Each row is a point. Examples show where two turns around zero, p and q, send a point. Write where each new point lands after one turn and then the other. Backwards means that the second turn is done in reverse. Each puzzle has new turns, and all numbers are rounded.

Turn p:
[-17, -20, 34] -> [-39, -9, 15]
[31, 6, 2] -> [24, -17, 12]
[-20, -43, 8] -> [-40, -18, -18]
[6, 57, -44] -> [56, 45, -9]
Turn q:
[-39, 1, 36] -> [-6, -12, 51]
[-15, 19, 51] -> [20, 10, 52]
[3, -4, -3] -> [1, -3, -5]
[11, -3, -76] -> [-41, 7, -65]
[21, 16, 26] -> [31, 18, 10]
[20, -29, -33] -> [-3, -20, -44]
Where do these land?
q, then p: [-25, -12, 2] -> [-27, -5, 0]
p, then q: [51, 15, -58] -> [36, 8, -70]
q, then p: [-20, 43, 48] -> [-4, 4, 67]
q, then p: [-12, -31, 15] -> [-21, -30, -5]
p, then q: [-29, 1, 13] -> [-19, 11, 24]
q, then p backwards: [34, -15, -20] -> [3, -14, -40]

Turn p:
[-11, 9, -24, 19] -> [-29, -2, -17, -4]
[19, 55, 7, -66] -> [4, 70, 47, 25]
[26, -15, -15, -15] -> [22, 21, -20, -3]
[-18, -11, 5, -14] -> [5, -2, 14, -21]
[-21, -31, -1, 76] -> [-22, -72, -38, -7]
[-31, -40, 0, 40] -> [-7, -53, -19, -30]
[35, 32, 29, -41] -> [27, 38, 34, 39]
Turn q:
[-1, 32, -3, 8] -> [-23, 10, -9, 20]
[-18, -6, -19, -55] -> [-12, 29, 13, -51]
[21, 16, -42, 35] -> [-13, -14, -56, 13]
[52, 7, 57, 37] -> [49, 3, 2, 71]
[-35, -13, -29, 18] -> [-26, -37, -5, -21]
[-18, -35, 37, -43] -> [26, 11, 56, -29]
Where do these land?
p, then q backwards: [38, 29, -28, -47] -> [39, 40, 17, -43]
q, then p backwards: [-33, 34, -7, 21] -> [-19, 37, -6, 32]
p, then q: [-15, -19, 38, 17] -> [43, -14, 12, -10]
p, then q backwards: [40, 6, 23, 41] -> [23, 9, 13, 55]
q, then p: [-30, -49, -26, -33] -> [45, 37, 34, -24]
